Rows are points. To make a cloud, some directions were put in groups of two or more. Within a group, all points are equally far from the middle, so they leave a hole (a ring in 2 directions, a hollow ball in 3). The other directions are filled evenly. Then the cloud was stretched, turned, moved and blurred a little. How many holes are there, and how many directions does each take, smallest first?

Cloud, 14 rows:
[[ 14 -27]
 [ 23  13]
 [-27 -10]
 [ 21  22]
 [-21 -17]
 [-33  54]
 [  2  51]
 [ 19  24]
 [ 25   1]
 [-39  40]
 [  6  45]
 [ 19 -22]
 [  2 -31]
 [-39  20]]
Holes: 1 (2)

Cloud (20 x 3):
[[  8  -8  29]
 [  9  45  25]
 [-13  25 -19]
 [-27  38 -11]
 [-24   7 -48]
 [-34  36 -17]
 [ 26  -3  41]
 [ 19  -3  -1]
 [ 23  40  17]
 [ 47 -60  31]
 [  5 -39  46]
 [ -9  15  22]
 [ -3  -8   1]
 [ 29 -37 -21]
 [ 27 -17   5]
 [-11 -18  33]
 [-22 -50 -17]
 [-18   2  52]
 [-23  18   5]
 [ -1 -21 -10]]
Holes: 0

Cloud, 21 rows:
[[-29 -39 -12]
 [ 34 -21  -1]
 [ 15 -15  20]
 [ 27 -31  13]
 [-16   1  25]
 [-40   9  27]
 [ 28 -12  10]
 [  9 -10  30]
 [-34   7   1]
 [ 31 -28 -11]
 [-10  10   9]
 [-15 -43  40]
 [ 26 -27  16]
 [ 20   1   9]
 [ -7  -1  14]
 [  0   2  -8]
 [ -4  -2  48]
 [ 18 -19  27]
 [ 17 -60   7]
 [  1  32  -1]
 [-21  16  22]]
Holes: 0

Cloud (28 x 4):
[[ 36  25 -11  -7]
 [-35  14 -42  14]
 [ -2  -6  45  37]
 [-45  -1 -24  16]
 [ 32  -5  40  10]
 [-40   8 -35  16]
 [-26  18   1 -19]
 [ 40   4   5  47]
 [ 10  39  10  32]
 [ 20 -12  49  21]
 [ 36  14   4 -11]
 [  5  -6   4 -31]
 [ 23  34  -1  49]
 [ 24  17 -20 -18]
 [-29 -20   2 -21]
 [-29 -36  20  34]
 [-27  -7   5  55]
 [ 23 -27  25  42]
 [-17  36 -38  -3]
 [ -4  -7  44  40]
 [-26 -43   7  16]
 [-27 -35  22  36]
 [-28  -9   7  54]
 [  2 -25 -27  32]
 [ 11  -8 -25  57]
 [ 26 -11  -6  55]
 [ 40  33  -4  33]
 [ -9  42 -29  -4]]
Holes: 2 (2, 2)

Cloud, 27 rows:
[[ -4 -37 -28  44]
 [  9 -48  18  32]
 [ 28  49   8  32]
 [-18 -19 -24 -27]
 [  1 -25  42  17]
 [-13  49 -18   2]
 [  1 -10 -37   1]
 [ -2 -42  31  24]
 [ -8  -4  43  21]
 [  1 -51  -4   8]
 [ 38  43  21 -12]
 [ 26  37  28  23]
 [ 44  10   6  24]
 [ -6 -54   1  34]
 [-13  18  37 -29]
 [-22 -16  33 -28]
 [  0  59  -1 -22]
 [ 10  33 -37   7]
 [ 30 -31 -12 -17]
 [  3 -51  -6   6]
 [ 44 -12  13  11]
 [-18   8 -41  29]
 [-44  -3   2  23]
 [-26 -41  11  -1]
 [ 26 -32  -9  34]
 [-28 -14  21 -37]
 [ -1 -35  33  50]]
Holes: 1 (3)

Cloud (52 x 6):
[[ 36   0   2 -26 -15  -1]
 [ 33  15   2  56   1  -7]
 [ 32 -43  -4  -2   5  -1]
 [ 25   6   9 -19 -10  31]
 [ -6  -3 -10  21  -3  21]
 [ 21  -9  20  -5  36 -21]
 [ 41  -8  13  36  25   1]
 [ 45 -19   0   9 -13  -2]
 [-19 -51   3  21  -1  12]
 [ 14 -52  11   9 -20  13]
 [ 27  28   7  -3 -18 -14]
 [ -7  34  19  -4 -11  -2]
 [ -5  -9  41   2  14  30]
 [ 15 -38  -5 -33   6  37]
 [ -7 -12  31 -15 -27  -2]
 [-16  22  18  42  -4 -25]
 [-30 -24   9 -13   4  -3]
 [ -4  38   8  -1 -13   2]
 [-11 -11 -10  -8 -20   4]
 [-29  10  31   4  10  31]
 [ -8  -3   3  12   5 -37]
 [ 32 -35  -5 -34  13  18]
 [  3  -6  -3 -34   7 -21]
 [ -1  13  23  -3  -4 -31]
 [-18 -24  19   7  24 -10]
 [  3  29  12  12  14  13]
 [ 16 -23   8 -31  17 -18]
 [ 33 -14  25   7   8  18]
 [ 24 -20  19  -6  25 -30]
 [-21   1  10  10  22 -13]
 [ 27 -10 -28   5   0  -1]
 [ -1  39  19 -18  -4  -2]
 [  2 -19  39  -5  22  -5]
 [ 39 -34   0 -11  -2  -8]
 [-15 -21  15  21   0 -33]
 [ 35  -1  -3 -11  -6  25]
 [-13  -2   4  41  20  -8]
 [ -4 -31   6   4  31   4]
 [ -5 -18  11  13  33  12]
 [  9 -31  16  -7  -1 -24]
 [-15  25   7  30   6   0]
 [ 60 -26   9   4  12 -15]
 [ 36 -20 -16 -28  -2   7]
 [-37  14  10   7  -7  31]
 [-26 -10   9 -11  28  11]
 [ -6  12  26   8  -2  33]
 [ -5 -16   7 -23  -4 -18]
 [  1 -24 -12  16  21  -4]
 [  5  42  16 -18  16 -18]
 [  8 -36  -7  -1  21  -1]
 [ 25  -3  13 -23  45  -4]
 [ -4 -22 -17 -12  -2  10]]
Holes: 1 (4)

Cloud:
[[  5 -24   6  44  18   2   0  -7]
 [ 11   1 -11  -8   2  12   5   8]
 [  9   9 -14  32  20 -12  -9 -27]
 [  2  -6 -23   3  -6   5 -17   1]
 [ -3   3  -8  32  -4 -11  20  19]
 [ 11 -40   2  -9   1 -18   0 -19]
 [ -7   5  17  12  20  21  27  -6]
 [  8  -2   7   3  -6  23  26  -4]
 [ 28 -16 -10  25 -19 -28  -6  -5]
 [ 24  35 -12   6   6   0 -38   1]
 [ 25 -10   9  16  26 -15  17  17]
 [-10  11 -12  28   5  -4  -6 -27]
 [  5   3  12 -18  13   2 -19 -22]
 [ 10   3 -13  10  20   2 -41   1]
 [ 15  -6  13 -12 -11   0  22  12]
 [ 22 -38 -32  28  -8 -15 -12   0]
 [ 18  -1 -24   9   1 -31   0 -16]
 [ 10 -27   0   7  -7  -5  -7   3]
 [ 34 -10   0  13  -9 -21  -9   3]
 [-12  20   8   5   2   5   1   6]
 [ -6  11 -25   8  -2 -33  18 -17]
 [ -6   1 -18 -36  -4   3 -19 -19]
 [ 16  -1   7   6   8 -40   2   7]
 [ -7   4  -8 -15  29   9  -5  23]
 [-18  -3  20  15  -3 -10 -11   7]
 [  8  -9  31  20   6 -15  -5 -14]
 [ 19  -3  -6 -32 -11  -5   2 -18]
 [ 13 -23  17 -22 -11   5 -27 -15]
 [ 15 -12  -9  -5  22  17  -3  -8]
 [ 14  26 -24  14  14 -30 -14  13]
 [ 22  12 -10  15  24 -26   1 -16]
 [ -3  13  -4 -24  -7   6 -40 -20]
 [  6   9  17  39  11 -16  10   1]
 [ 11 -32 -17  -4   1 -22 -25  -1]
 [ 15   3   2  25  19  -7 -23  11]
 [  1 -21   9   1 -21  -1  -7 -12]
 [  9  -8  -2  19  -3  20  -3  19]
 [ 15  -3  16  18 -14 -22   1 -18]
 [ -9  15  23  -8   6  24 -10   2]
 [ -7   0  -2 -16 -22   2 -42  -7]
 [ 16  19  12  25  12  -7   1 -17]
 [  8 -28 -12  48  18 -12   9  -1]
 [ 25   1 -10   9  15  12 -18 -15]
 [ -1 -25  13  -8  -1  12  12   7]
 [ -7   2 -18 -11   4 -21 -16  -9]
 [ -4  33   5  16  10 -10 -10  -2]
 [ -1   6   3  -8   5  21  11  10]
 [  6  32  13  30  32 -12  -8  -5]
 [ 15  34  16  -7   5  21 -21   5]
 [ 21   4 -19  -7  16  11 -36 -15]
 [ 15 -10 -10  41   9 -48   3 -10]
 [ -4   5  14   9  14  -6  33   7]
 [ 29  13 -15  -4   3 -14 -15 -16]
 [ 26  10  19   8   2 -19 -16 -11]
 [ 22 -11  -9 -17  17  -3 -13  11]
 [  0 -26  12  -5   0  -2 -33 -30]
 [  8   5  17  19 -32  -2  10 -19]
 [  6   0 -10  10 -18 -35   7   3]
 [-21  12  21  19   7  14   5  15]
 [ 21 -29 -11   2   2 -40  -1 -19]
 [ -2  22   9   7   5  25 -19   9]
 [ 11  11 -26  29  15 -32 -30   8]
 [  9 -12   7   9  24  -7  13  15]
 [ -8  10 -15   3   8  14 -13   8]
 [  5 -30   2  18   4 -44  18 -10]
 [-11  -5   0 -28   5   8 -11 -30]
 [ 30   5  -7  25   1  -6 -23   7]
 [ 25  -2  22 -21   1 -18 -42 -23]
 [ 12  -9 -27 -28  -2 -27 -53  -4]
 [ 13  -6   2 -22  10  -5 -27  -6]
 [ 24   3  -5  16  33 -19  19 -13]
 [ 24  -1  -2  28 -14 -25 -22 -28]
 [  1  16 -13   8  -5 -25 -16 -16]
 [ 26  -4 -17   4  13   2 -21 -23]
 [ 11 -22 -22 -11  17 -19 -23 -23]
 [  3 -22  10   1  13 -27  20  -6]
 [ -8 -25  21 -43  -7  15 -17  -3]
 [ -9 -25  21  -3 -14  16  -8 -16]
 [  9 -12  -7  16 -13 -12  29  -7]
 [ 35 -23   8 -13  -7   5   6 -17]
 [  1  -2  -8  46  -6 -37  16  13]
 [ 19  -7  -9  -3   1 -22 -12  -8]
 [ -1 -13 -14   2  22 -11  16  -9]
 [  6  14 -26  30   6  -3  13  -8]
 [  9 -14 -12 -12  -2  -6 -13   4]
 [ -8  23  -7  -9 -11 -19 -26  -5]
 [ 29   5 -14 -14   8 -28 -13 -31]
 [ 17  -7  10 -29  17  11 -60 -17]]
Holes: 0

Cloud:
[[-30  -4  13  20  50  -4 -47  16]
 [-51   7  30 -21  -7  29 -19 -37]
 [  7  -4  27 -22  19 -41  17  -6]
 [-10 -55  20 -16  19  -1  -7 -21]
 [ 10 -28  19  19 -17 -43   0 -24]
 [ 23 -22  -9 -11  51 -12 -11 -34]
 [-50  26  10   5   7  12  17  12]
 [ 26 -41   4  48  26 -37   6   8]
 [-13 -24  51  31 -15 -13  12 -31]
 [  0 -19  35   4  60  12  -7 -38]
 [  9 -17  26 -17 -40  37   1 -17]
 [  3  -1  -9  -2 -18 -13  22 -46]
 [-35 -53  27  29   0  13 -12 -28]
 [-26  28  24   0  30  49 -14 -34]
 [ -1   6  35  12   6 -13  55   4]
 [ -4   9   7  32 -11  47  -5 -10]
 [ 35  -7  21  13   4   9  53  14]
 [ 14 -38 -12   7  16   3  40  -5]
 [-14 -10 -19  21 -21 -14 -16  29]
 [ 46  -5  14  29   1  -8  34  35]
 [ 25 -31  -9   4  35   1   9 -44]
 [ 21 -30 -30  17  -6  -7 -21  11]
 [ 18  29  -7 -23  20   0 -18 -34]
 [ 32  -1 -23 -14  43 -12  -6  11]
 [-26  18  11  23 -29  -4 -15  27]
 [ 11  26   4  10 -19   3  45  28]
 [-11  17  48  -2  29 -17 -24 -15]
 [-16   4  -6  33   7 -34  -1 -38]
 [ -8 -26  38  41 -10 -28  44   0]
 [ -1  10   2  22 -17  45 -25  -6]
 [ -3 -28  48  -8   4  50   0   0]
 [ 25 -14  49 -20  -4  -9  11  17]
 [ 21 -23  -5  50  28 -32  22  34]
 [ 19 -25 -27   1  11  19  18 -20]
 [-37   5   5  52  -8 -13  -9  19]
 [  2 -19 -38  21 -15   6   7  16]
 [ -4 -32 -21  13 -23  15  -7  21]
 [-43   0  11  13  27  44 -54   2]
 [-30  14  38  -2 -26  52 -19  -2]
 [ -5  16 -24  31  -9 -36  14  28]
 [ 12  -8  46  37  -8  14  35   5]
 [-36  16 -30  36  20  -5 -11  -5]
 [-12   8   1  37 -17 -32  -7  21]
 [-16 -21  39 -15  21  55 -20 -32]
 [-10  36  18  -6  15 -18  16  30]
 [ -7 -11   3  20 -25 -17  -4 -43]
 [-45 -11   9  46  -7  -4 -27 -16]
 [ 20   5  13 -20   5  27  37  -5]
 [  3 -38  11 -28  14  35 -18 -17]
 [ -4  -8   4  15 -30 -13  -8 -41]
 [ 12  13  -3  19 -22 -20 -12 -20]
 [-38  10  42  10  37 -21  -4 -34]
 [ -8  -4  30  33 -12  48  -1 -11]
 [  7 -13  16  -1 -43 -13  23  36]
 [ 27   5  14 -13  43  -8 -18  17]
 [ 13  19   3 -37   1 -16   7   2]
 [ 34 -20   8  -6  20  17  42  -4]
 [-25  48  23   5  32  33 -19   0]
 [-29  10  32  14  18  50 -49  -3]
 [ 25 -51   8  34   4 -17  34  38]
 [ -9  25  21  38  19 -32  16 -11]
 [ 30 -33  -6 -14  44 -18  19  -2]
 [ 18  -7  48  31  -7   2  16  26]
 [-27 -21  -3  15  -9  37 -26  22]
 [  0  10   7  -5 -29   2 -32 -13]
 [ 29   3   7   1 -32  20   2  31]
 [-35  -9  17  35 -12 -13 -27 -30]
 [-13   8  27 -14   7 -25   8  34]
 [-45 -11  12  26  12  30 -36  27]
 [-49   8  27  18 -20  15 -34 -24]
 [-21 -10   6  42  44 -39   9 -21]
 [ 30 -22 -22 -20  36  -9   9  -1]
 [-15  15   5 -17   6 -17  21  32]
 [ 21 -37  18 -15  51 -10 -14 -22]
 [-57 -14  28  15  42  22  -5  -5]
 [-22 -32  15  38  -6  19   7  41]
 [ 20  -4 -30  29  -1  10   5  36]
 [ -9   9  39  22  14  -2  32 -35]
 [ 27  -8  19  49  23 -11   4  12]
 [ 11  -2  20 -25 -31  -4   3  23]
 [-47  22  10  -1  14  -1   1  35]
 [  7 -16 -34  -5  14   0  25  11]
 [ -8  29  39   8  36  17  12  13]]
Holes: 3 (2, 2, 4)

Cloud (93 x 9):
[[ -8  19  21   2 -19  18  16  -1  57]
 [-36  -7  10  -1  -3  19  29 -27  21]
 [ 39 -26   9  23  20  -4 -14  -9 -20]
 [-45  34   4 -10 -10  31  -1 -21  -2]
 [ 33 -23 -27   6 -26 -28  -8   7  -1]
 [ 10  46  15  -7   5  15  -1 -26  15]
 [ 30  26   7  20 -15   9  34  34  18]
 [-12  44  27  28 -11  15  11   3  20]
 [ 18 -12 -25  17   2 -30  23   1   5]
 [  7 -23 -29  -5 -13  23  28  -9  -4]
 [-15 -21  -4 -17  14  -3 -23 -28 -30]
 [-14  -8 -25   9   5 -35 -20 -22 -21]
 [ 31 -24  13   0  22  30  19  23   2]
 [-27   8  27  27  13  34  17  -6   7]
 [ 15  -4  29  45 -27  -6  25   3   4]
 [-24  30 -29  30   4   6  -4   6  -9]
 [  6 -12 -25 -28  -1  13   6  -3  55]
 [-11  26  -4  -3   3  40  17 -25  -5]
 [-16   0  42 -21 -16  -3   8  16 -26]
 [ -6  -4  23  53  12   8   4 -15   4]
 [-43 -17  20   6   4  -8  -7 -20 -11]
 [-38 -11  -2 -25 -25  30  15 -23   3]
 [ -8 -36   9  -7  -5 -26  24  34 -18]
 [ 31  -2 -29   5 -16  35   6  -2  -2]
 [ 29  -8  -5 -20  18  16 -28 -14  -1]
 [ 16  -8 -10  12   4 -39 -19  14  22]
 [-14   5 -26 -24 -30 -36 -12  16 -27]
 [ 59   2  -6  16  -2 -14  14  19 -13]
 [-19   2   9 -26 -30  28  24  -7 -15]
 [ 23  26  39 -22  -6   5  11  -6  30]
 [-23  10   3 -35 -38  -7 -10  14 -28]
 [ 31 -17 -20  31 -28 -19  18  24   1]
 [-16  42  19  25 -19 -22  -5  10 -21]
 [ 39  -7 -13 -17  16  -6  -8  -1 -37]
 [-10  48   2  -8 -19   1   1 -26  27]
 [-20  12  25 -30  16  13   7  18  -3]
 [ 22  23 -18   2 -32  18  -4  20  -8]
 [-20  21  28 -26 -34  -2  25  16  -8]
 [-29   4 -32  25 -10 -22  -6 -12 -22]
 [-23 -41  14  -6 -22   5   3   8  -1]
 [  4  -8 -30  38 -16 -12 -12 -11  16]
 [-26  32 -19  -6 -15  22  29 -10  25]
 [-23  17 -27  23  14  14  19  13  -4]
 [ 26 -35  -8 -32  23  -5   1   2 -25]
 [ 29  13  -7  12  -7  46  27   8  14]
 [ 12  -1 -26   9  11  16 -22 -34   7]
 [ 45  -6 -22 -23  -3  13  11  27  13]
 [-25   8  -3  33   1 -25  -5 -17 -29]
 [ -3 -41 -10 -14  -6  16 -13   9   0]
 [  7  24  40   6   8  19  17  24 -18]
 [ 12 -16 -27 -11 -32 -33  17   5  20]
 [ -1   5 -19   1  -3  12 -25 -34  29]
 [ 14 -17  23 -22  12  24  -5   9  15]
 [ -1 -17 -22 -24  -3   6   7  -9  60]
 [ 18 -43  33  20   5  -6  25   2  24]
 [ 28   4 -23   8   7  39  24   4  27]
 [ 27 -53 -18 -16  -2 -14  15   3  12]
 [-16 -14 -14 -13 -35  37  11  19  -4]
 [-24   8   8 -38  18  -4   6   1  23]
 [  8 -11  18   7   8  17 -12 -39  13]
 [  3  23   4  23 -29  -4  32  39 -17]
 [-32  11   6  39  -5  29  31   1  16]
 [ 14   7  21  31  -2  -9  -3  16 -50]
 [-17 -28  -9  14  18 -14  29   6  -5]
 [-15   9  -2   1  35  23   1 -16 -22]
 [-20  -8  16 -27 -18 -10 -16   5 -39]
 [ -1  23  24   1 -30  36  27  22   5]
 [-18  19   5   3 -38  -4  12  18  42]
 [ -2  -2 -17  32 -10 -26  10  22 -44]
 [ -2 -19  -1  -6 -25  21  31 -20   7]
 [ 41   6  -8 -19  14   8 -25  -9 -15]
 [ 14 -13 -24  10  12  13   7 -19 -28]
 [ 16 -20  18   9  -6 -35 -21  15 -18]
 [ 20   8  -4  39  30   4  -6 -20  20]
 [ 41  24 -14 -16  12 -11 -14   1 -19]
 [ 39  -4  24  20   5 -16   1 -17 -18]
 [ 19 -29  12  -4   6 -38   9   1  43]
 [-12   1   2  -7  26 -20 -18 -34  19]
 [  3 -46 -24  -1   2  12  -8   8  11]
 [ 26  20 -30  15  -3 -10  -6  24  16]
 [ 20 -46  11 -15  20 -14  17  -5  -4]
 [ 11 -45 -20  -5 -20   1 -10  -2  12]
 [ 22   3 -12   7 -32  28  -1   0  -8]
 [ 17  -4  21 -13 -21  22  29 -14   3]
 [ 16  24 -34 -18 -24 -27 -12  -1  16]
 [ 31  16  42 -14  -9   6  -2  -5   8]
 [ 28  -7  -8 -23  35  15 -17 -17  -3]
 [ 17 -10  -2 -17 -40   9   0 -14   4]
 [ 15 -17 -31  11   2 -32 -21 -15  24]
 [ 41  -4 -30 -11   8  26  11   4  -6]
 [ 13 -37   9 -14  -8 -12 -10  27 -18]
 [ 18  18   2 -17 -20  30  30   7  46]
 [ -6 -26  11  17   1  27  32   4  44]]
Holes: 3 (2, 3, 4)
